Rows are points. Two turns around zero, p and q, are shown by what they do to some points. Where does a point land after both, in the order given? Backwards means that the second turn is done in reverse. Each puzzle has new turns, and all numbers are rounded.

Turn p:
.12 .20 ->  .18 -.14
 .50 -.20 -> -.26 -.47
-.62  .00 -> .07 .62
Turn q:
-.16 -.02 ->  .04 -.16
-.12 -.71 ->  .72 -.04
-.04  .18 -> -.17 -.06
.32 .55 -> -.58  .26
Where do these land?
q, then p: .08 .58 -> .08 .58
p, then q: -.29 -.07 -> -.29 -.07
q, then p backwards:  .22 -.51 -> -.33  .45

Turn p:
-.49  .04  .21 ->  .12  .30 -.43
.51 .39 .25 ->  .46 -.45  .24
 .39 -.20  .02 ->  .01 -.03  .44
 .11 -.06 -.24 -> -.22 -.11  .11
-.52 -.17 -.25 -> -.38  .29 -.37
Turn q:
-.23  .17  .07 -> -.04  .07 -.28
-.31  .00  .19 ->  .16  .17 -.28
-.32 -.02  .30 ->  .26  .14 -.32
.50 .22 .22 ->  .03 -.58  .08
-.14 -.21 -.75 -> -.48  .51  .38
 .49 -.16 -.03 ->  .05 -.29  .42
Where do these land?
p, then q: -.03 -.34 -.38 ->  .05  .26 -.44
p, then q backwards:  .57  .01 -.22 ->  .59 -.05 -.14
p, then q: -.08 -.01  .07 -> -.09 -.05  .01
p, then q: -.02 -.32  .42 -> -.12 -.48 -.19
q, then p: -.32  .46  .48 -> -.69 -.22  .16
q, then p: -.12  .20 -.36 -> -.06  .08 -.42

Turn p:
.35 .40 .34 .23 -> -.49 -.34 -.18  .24
-.29 -.35 -.26  .16 ->  .54  .06 -.01 -.02
 .01 -.54 -.23 -.13 -> .36 .47 .01 .09
-.26 -.03  .11 -.17 ->  .06 -.01  .31 -.10
 .18  .52  .03 -.09 -> -.46 -.19 -.13 -.22
Turn q:
 .18 -.01  .07 -.41 -> -.24  .12 -.36  .07
-.49  .24  .01  .36 ->  .56 -.25  .21  .06
-.16 -.22  .10 -.27 -> -.16 -.11 -.12  .32
 .41 -.03 -.49  .08 -> -.32 -.06  .07 -.55
 .17 -.32 -.22  .04 -> -.36 -.09  .18 -.11
-.11  .34  .52  .20 -> .51 .37 .02 .20
Where do these land?
q, then p backwards:  .17 -.02  .23 -.03 ->  .18 -.17 -.02 -.15
q, then p: -.33 -.04 -.11  .29 -> -.06  .14  .07  .42
p, then q backwards:  .14 -.14 -.07 -.02 ->  .07  .06  .18 -.07
q, then p: -.10  .09  .08  .29 -> -.26  .02 -.01  .21
q, then p:  .16  .07 -.21  .16 -> -.14  .16  .22 -.08
p, then q: -.51 -.49  .13  .05 -> -.10  .70  .11 -.04
p, then q:  .47  .53 -.06 -.75 ->  .51 -.59 -.55  .38

Turn p:
 .47 -.24  .18 -.18  .26 -.12 -.12  .05 -> -.06  .32 -.15 -.03  .41  .20  .05  .31
-.53 -.16 -.20 -.04  .15  .10  .34 -.12 ->  .00 -.55 -.13  .09 -.13  .08 -.38 -.14
 .49 -.01  .04  .09  .18  .01  .07  .15 -> -.09  .44 -.12  .15  .10 -.01 -.07  .24
-.17  .38 -.26  .10 -.11  .03 -.40 -.13 -> -.12 -.03  .52  .05 -.11 -.04  .17 -.33
 .08  .16  .09  .28 -.01 -.32 -.21  .08 ->  .08  .32  .06  .02 -.17  .22  .24 -.15
 .00  .18  .02  .29 -.19  .15 -.20 -.20 -> -.12  .04  .31 -.09 -.32 -.07  .16  .04
 .27 -.15  .12  .08 -.02  .06 -.28  .34 ->  .16  .44  .09 -.23  .14 -.01 -.07  .10
 .23 -.23  .31 -.11  .06 -.05  .00 -.02 ->  .06  .10 -.19 -.13  .18  .11  .11  .32
-.32 -.12 -.27 -.22 -.25 -.02  .41 -.11 -> -.12 -.47 -.32 -.03 -.04 -.24 -.13 -.27
-.53  .19 -.03 -.28 -.07  .16  .41 -.03 ->  .22 -.61 -.10  .23 -.08 -.26 -.10 -.14
Turn q:
-.15  .43 -.20 -.38  .09  .01 -.21  .02 -> -.20 -.13  .14  .09 -.26 -.16  .50  .11
 .10 -.02  .00  .20 -.11  .38  .19 -.06 ->  .14 -.05  .00 -.05  .26 -.33 -.21  .05
-.11 -.25 -.08  .12 -.50  .23  .28  .12 -> -.22  .02  .16 -.23  .48 -.07 -.33  .14
-.19 -.11  .17  .29  .35 -.25 -.27 -.34 ->  .24 -.19 -.19 -.10 -.26  .24  .00 -.52
-.03 -.16  .04  .24 -.37  .09  .19 -.09 ->  .02  .07  .13 -.29  .29 -.04 -.28 -.03
 .06  .16  .07 -.03  .02 -.20  .04 -.24 ->  .12  .19  .00 -.15 -.18 -.02  .14 -.10
 .02  .06  .20 -.41  .12  .16  .05  .36 -> -.28  .17  .03  .50  .00 -.11  .07  .09
 .13 -.23 -.03  .33 -.34 -.01 -.31  .09 ->  .24 -.20  .29 -.09  .23  .32 -.22  .07
-.02 -.33 -.07  .25  .39 -.19 -.14 -.26 ->  .25 -.20 -.43 -.09 -.07  .29 -.03 -.26
 .22  .04 -.03 -.46 -.06  .05  .24  .16 -> -.18  .35 -.05  .20  .11 -.11  .18  .31
-.05  .40 -.07 -.17  .42 -.25 -.06  .24 -> -.15 -.03 -.10  .23 -.60 -.02  .18  .13
Where do these land?
q, then p: -.60 -.16  .21 -.24 -.10 -.06  .04  .17 ->  .10 -.60  .22 -.05 -.25  .22 -.02 -.02
p, then q:  .18  .23 -.34  .14  .39 -.20  .08  .12 ->  .24 -.38  .17 -.20 -.18 -.25 -.12 -.22
p, then q:  .23  .75 -.46  .12 -.15  .09  .07  .09 ->  .15  .15  .24 -.58 -.44  .06 -.28 -.41
q, then p: -.11 -.25 -.24 -.18  .10  .11 -.25  .19 ->  .02 -.07 -.06 -.09 -.14  .10 -.48  .06
p, then q: -.04 -.02  .15 -.06  .19  .31 -.08  .09 ->  .11  .02  .09  .34 -.06  .15 -.11  .03
q, then p: -.14 -.20  .22  .20 -.15 -.06 -.06 -.31 -> -.24 -.20  .15  .08  .21  .07  .16  .27
p, then q:  .19 -.22  .05 -.09  .04 -.10  .14 -.58 -> -.54 -.27 -.19  .00  .15 -.04 -.18  .05
p, then q:  .02 -.16  .18  .09 -.19  .11  .21  .12 -> -.06  .05  .09 -.02 -.01  .18  .15  .32
q, then p:  .27  .04  .24  .00 -.12 -.20 -.14  .10 ->  .10  .19  .16  .06 -.15 -.19  .14  .25

Turn p:
 .11  .75  .05  .04  .07  .11  .00 -.09  .30 -> -.26 -.13  .57  .21  .26  .14 -.22  .22  .24
-.40 -.02 -.18 -.05  .19 -.07  .07 -.01 -.06 -> -.03  .18  .14 -.22 -.05 -.35  .14 -.01 -.02
 .09 -.15 -.03 -.09 -.01 -.10 -.01 -.16  .00 ->  .14 -.09 -.08  .02 -.03  .02  .18  .07 -.06
 .06 -.07  .19 -.13  .19  .02  .12  .09 -.16 ->  .12  .08 -.10  .23 -.12 -.15 -.03 -.08  .13
-.02 -.11  .06  .14 -.61 -.04 -.12 -.15  .02 ->  .08 -.13 -.14 -.20  .03  .30 -.21  .15 -.46
-.01 -.12  .13  .01  .19 -.07  .06  .10  .16 ->  .00  .22 -.07  .15  .11 -.02  .13 -.05  .05
 .11  .09  .04  .18  .08  .01 -.08 -.04 -.07 ->  .09 -.07  .10  .01  .07  .10 -.06 -.15  .09
-.05 -.08  .02 -.15  .14 -.07 -.16  .14 -.03 ->  .07  .16 -.11 -.07 -.06 -.04  .06  .06  .20
 .12 -.14 -.20  .14 -.45 -.05  .06  .06 -.10 -> -.08 -.29 -.29 -.19  .05  .07 -.13 -.04 -.27
-.01 -.16 -.08 -.07  .21  .25  .04  .06 -.07 -> -.11  .07 -.03  .04 -.26 -.06  .14 -.19  .10
Turn q:
 .08  .07 -.27  .05  .25 -.03  .16 -.10 -.03 -> -.12 -.12 -.04  .31  .06 -.04 -.17 -.08 -.14
 .13  .10 -.30  .01 -.19  .01  .02 -.32 -.10 -> -.01 -.13 -.36  .03 -.13 -.07 -.24 -.19 -.02
 .00 -.03 -.09  .14 -.27 -.17 -.04  .16 -.02 -> -.10  .02 -.10 -.10 -.15 -.26  .18  .01  .04
-.16  .07  .20 -.09  .08  .03 -.14  .13  .26 -> -.03  .17  .32 -.15  .09  .08  .01 -.04  .13
 .36 -.07 -.18 -.06 -.07  .09  .28 -.22 -.04 ->  .18 -.09 -.33  .14  .06 -.01 -.06 -.23 -.29
-.36 -.12  .28 -.19  .07 -.06 -.03  .25 -.09 ->  .13  .26  .28  .01 -.06  .06  .11  .36  .17
 .01 -.03 -.06  .03  .07  .12 -.06 -.23 -.03 -> -.05 -.09 -.10  .01 -.03  .20 -.14 -.04 -.03
-.09  .13  .42 -.11  .14 -.18 -.14  .17 -.02 ->  .07  .09  .29 -.20  .25 -.05 -.01  .31  .14
-.19 -.26  .27 -.18  .16 -.18 -.29  .29  .14 -> -.15  .43  .24 -.13  .16  .13  .20  .29  .12
 .19  .03 -.06  .16  .10  .24 -.02 -.06 -.14 -> -.01 -.31 -.12  .09  .08  .16  .06 -.07 -.01
-.04  .16 -.15  .01 -.31  .12  .01  .19  .05 ->  .08 -.03 -.02 -.02 -.17 -.19  .15 -.24  .22
 .07 -.05 -.06  .24 -.03  .03  .24 -.26  .03 ->  .01 -.20 -.06  .00 -.16  .01 -.09 -.10 -.33
Where do these land?
q, then p: -.16 -.02  .06  .05 -.11 -.25  .23  .10  .13 ->  .21 -.06 -.09  .04  .15 -.10 -.27  .15  .00
p, then q: -.12  .02  .06 -.03  .10  .20 -.11 -.24 -.12 ->  .25 -.04 -.07 -.28  .01 -.04  .06 -.01 -.02
p, then q:  .06  .03 -.16  .23  .10  .28  .01 -.12 -.02 ->  .19  .03  .00 -.16 -.18  .23 -.13  .07 -.13
p, then q:  .10 -.21  .01  .03  .41  .05 -.18  .08 -.16 ->  .07  .00 -.04 -.12 -.01 -.07 -.22 -.39 -.25
p, then q backwards:  .04  .20  .08 -.03 -.21 -.34  .28 -.01 -.01 ->  .22  .18  .06 -.03  .23 -.26  .17 -.05 -.22
q, then p: -.21  .02 -.19 -.07  .12  .39 -.09 -.06 -.06 -> -.19  .05  .14  .01 -.06  .36  .02 -.13 -.24
p, then q:  .11 -.02  .08 -.17 -.24 -.02  .26  .05  .07 -> -.24 -.09 -.05  .14 -.17 -.07  .19  .14  .08
p, then q: -.09 -.13 -.01  .17 -.02  .32 -.23 -.04 -.19 ->  .26  .02 -.22 -.21 -.09  .14 -.15 -.14  .13
p, then q:  .04  .06 -.18 -.13 -.28 -.27  .08  .01  .02 -> -.13  .21 -.04  .28  .06 -.03  .19  .16  .05
p, then q backwards:  .17 -.21  .13  .02  .29 -.13 -.30  .00  .24 ->  .07 -.22  .07 -.30 -.03  .31 -.16  .25 -.04
q, then p:  .05  .26  .11 -.09 -.17 -.21  .06  .23  .11 ->  .21  .01 -.03  .17  .27 -.09  .10  .23  .12

Turn p:
 .08 -.07  .04  .29 -.23 -.59 -.02 -.05 -.27  .14  .32  .16 -> -.07  .12  .48 -.16  .27 -.43 -.11  .23 -.03 -.33  .09 -.04
-.17  .21  .14  .04 -.49 -.41  .31 -.24  .52 -.12  .20  .15 ->  .49 -.23  .57 -.15 -.07 -.26 -.35 -.29 -.23  .04 -.13  .13
 .42 -.51  .12 -.18  .36  .23 -.35 -.24  .12  .21  .15 -.09 -> -.08  .12  .08  .46  .09  .07  .50  .39  .21  .47 -.10 -.12
 .27  .52  .49  .28  .15  .17 -.12 -.04 -.20 -.52 -.04 -.26 -> -.21  .20 -.23 -.04 -.82 -.29 -.14  .20 -.14  .10  .27  .21
-.21 -.14 -.64 -.14 -.28  .41  .17  .29 -.15 -.29  .11 -.64 ->  .00 -.28 -.31  .36 -.09  .33 -.25 -.42  .31 -.27  .44 -.60
-.06 -.30 -.37  .18  .13  .17  .27 -.10  .08  .34 -.34  .26 ->  .03 -.17 -.24  .17  .58  .34 -.15  .15 -.16  .00 -.21  .12
-.35 -.27 -.27 -.06  .38  .45 -.02  .07 -.23 -.38 -.61  .44 ->  .25 -.25 -.87 -.19  .08  .46  .14  .32  .17 -.21 -.15  .17
 .03  .27 -.52 -.08  .20  .10 -.13 -.22 -.05 -.14 -.07  .17 -> -.06 -.39 -.32  .08  .14 -.11  .12 -.10  .17 -.02  .20  .36
 .38  .20  .37  .36 -.26  .28 -.45  .14  .05 -.25  .05  .05 -> -.17  .04 -.24 -.02 -.47 -.59 -.04  .20 -.17  .23 -.18 -.26
-.13 -.45  .53  .05  .31 -.32  .10  .23 -.05  .15  .20  .01 -> -.07  .36  .50 -.26 -.05  .34  .09  .43  .08 -.04 -.21 -.13
-.09  .09  .42 -.01 -.65 -.05 -.11 -.31  .31  .32 -.29 -.44 ->  .31  .28  .24  .34 -.19 -.16  .11 -.42 -.73 -.01 -.18 -.20
-.38 -.01  .02 -.44 -.31  .29  .41  .02 -.10  .38  .42 -.15 ->  .11  .35  .21  .27  .10  .24 -.25 -.62  .42 -.17 -.25 -.11
 .48  .13 -.22 -.08  .19 -.51 -.03  .20 -.14  .01 -.22  .28 -> -.16  .01 -.04 -.49  .43 -.20  .13  .16 -.08  .22  .42  .16
-.27  .33 -.12 -.20  .49 -.23 -.02  .24  .09  .14  .11  .06 -> -.36 -.16  .18 -.37  .00  .28  .19 -.23  .17 -.03  .01  .33
Turn q:
 .20 -.07  .24  .07  .15 -.02 -.21 -.19 -.08 -.24 -.42 -.09 -> -.29 -.13 -.25  .22  .17  .10  .25  .26  .16 -.15 -.18 -.07
-.01 -.21 -.21 -.06  .17  .09 -.23  .13 -.39 -.01  .17 -.23 -> -.23 -.33 -.05 -.23 -.14  .19 -.22  .10 -.02 -.03  .29 -.10
-.07  .28  .05 -.39 -.30 -.20 -.24 -.22  .04  .36  .01 -.48 ->  .04  .06 -.50 -.55 -.08 -.20 -.02 -.31  .20 -.03 -.25 -.17
-.48 -.04  .23 -.42 -.08 -.39 -.01 -.11 -.21 -.36 -.10 -.19 -> -.28  .00 -.27 -.14  .42 -.44  .02  .00 -.14  .17  .12 -.50
 .14  .06 -.54  .27  .29  .55  .45 -.31  .40 -.05  .16  .46 ->  .40 -.10  .95  .27 -.13  .21  .32 -.22  .15 -.23  .05  .16
 .14  .21 -.21  .37  .00 -.26  .12  .13 -.06 -.39 -.07 -.08 -> -.19  .09  .10  .02  .42  .40  .11 -.07 -.04  .26  .04  .19
-.29  .60  .25  .08 -.31  .49 -.12  .02 -.15  .44  .17  .35 -> -.11  .25  .35 -.20 -.68 -.33 -.10 -.02 -.07  .28 -.56  .11
-.22  .06  .28 -.33  .18 -.43 -.62 -.15 -.04  .12 -.11 -.36 -> -.21  .06 -.71 -.27 -.10 -.19  .15  .13  .34  .13  .13 -.40
 .38 -.40  .02  .62 -.11  .44  .36 -.05  .24 -.02  .67  .27 ->  .62 -.27  .66  .17  .06  .10 -.33  .37  .11 -.01 -.02  .64
 .26 -.04 -.04  .33  .41  .34  .41  .39  .47 -.09  .32  .23 ->  .38  .19  .55  .57 -.04  .36 -.33  .00  .22  .00  .17  .20
 .00 -.43 -.33  .58 -.01  .32  .01  .28  .53 -.26 -.09  .15 -> -.01  .28  .47  .25  .17  .15  .00  .21  .13 -.42  .42  .60
-.15 -.12  .11 -.08  .02 -.22  .33  .02 -.26  .26 -.35 -.22 -> -.17 -.23 -.38  .23  .05 -.22 -.04 -.38 -.20  .02  .01  .04
 .16  .01  .16 -.65 -.35 -.16  .05  .23 -.31 -.21 -.29 -.11 -> -.16  .08 -.40 -.10  .25  .03 -.21 -.03 -.52 -.22 -.28 -.45
-.07  .10 -.03 -.40 -.06 -.55 -.28 -.17 -.17  .45 -.05  .29 ->  .22  .06 -.51 -.26 -.35 -.15  .40 -.06 -.32  .22  .05 -.25
Where do these land?
q, then p backwards: -.61  .03 -.09 -.13  .26  .15 -.14  .09 -.02  .00 -.15  .21 ->  .28  .18  .13  .06 -.09 -.15 -.30  .12 -.16 -.03  .28 -.46
q, then p:  .03 -.05  .63 -.35 -.75  .37 -.06 -.27  .15 -.34  .02 -.30 ->  .03 -.21 -.22 -.68 -.16  .34  .64  .07 -.36  .10  .53  .04
q, then p:  .35 -.14  .49 -.60 -.34  .41 -.24  .18  .21 -.13  .51 -.41 -> -.14 -.31 -.36 -.26 -.35 -.10  .76 -.14 -.17  .38  .43 -.46
q, then p:  .29  .30 -.21 -.23  .13  .23  .04  .02 -.45 -.28 -.10  .14 ->  .09  .35 -.34  .33 -.29  .35  .00  .00 -.09 -.22 -.07 -.20
q, then p backwards:  .21  .12  .66 -.39 -.24  .22  .00 -.07  .57  .17 -.09  .09 -> -.21 -.30  .43  .05 -.53  .44 -.06 -.21 -.35  .01  .16  .37
p, then q: -.17 -.04 -.31 -.03 -.06 -.50  .11 -.03 -.28  .42  .15  .20 -> -.02 -.02  .11  .43  .14 -.01  .09  .22  .28  .24  .12 -.54
q, then p: -.11  .03 -.28  .56  .38 -.35  .01 -.23 -.09  .54 -.40 -.19 ->  .40 -.30  .24  .31  .55 -.02 -.49  .03  .17 -.10 -.41  .23
q, then p: -.09 -.06 -.14  .26  .03  .18  .25  .31 -.16 -.28 -.06  .52 -> -.25  .45 -.04 -.13 -.25 -.13 -.20  .24  .02 -.33 -.31  .05
p, then q: -.03 -.17  .03  .31  .49 -.49 -.07 -.17 -.25 -.05  .05  .13 -> -.02  .34  .18  .35  .02 -.04 -.44  .22 -.30  .17  .16 -.25
p, then q backwards:  .11 -.28 -.24 -.05 -.14  .06 -.33  .31 -.04 -.15 -.26  .21 ->  .05 -.08  .11 -.37  .01 -.38 -.21 -.35 -.12 -.13 -.01 -.12
q, then p:  .22 -.09  .39 -.58 -.31 -.03  .32  .12  .43 -.26  .09 -.67 -> -.26 -.55 -.19  .08 -.28  .03  .68  .21 -.15  .29  .56  .22
q, then p: -.23  .46 -.30  .60  .17 -.41 -.18  .06  .05  .11  .00  .09 -> -.03  .15  .18  .15  .31  .00 -.33 -.43  .10  .07 -.55  .42
q, then p: -.04 -.03 -.58  .40  .31 -.15  .09 -.50  .20  .15  .09  .07 ->  .35  .19  .36  .20  .15  .05 -.44  .18  .25  .45 -.28  .17
p, then q:  .06 -.09 -.06  .24  .07  .29  .19  .19 -.32  .11  .15 -.09 -> -.32  .30  .14 -.19 -.06  .00  .01  .00  .28  .02  .21  .05
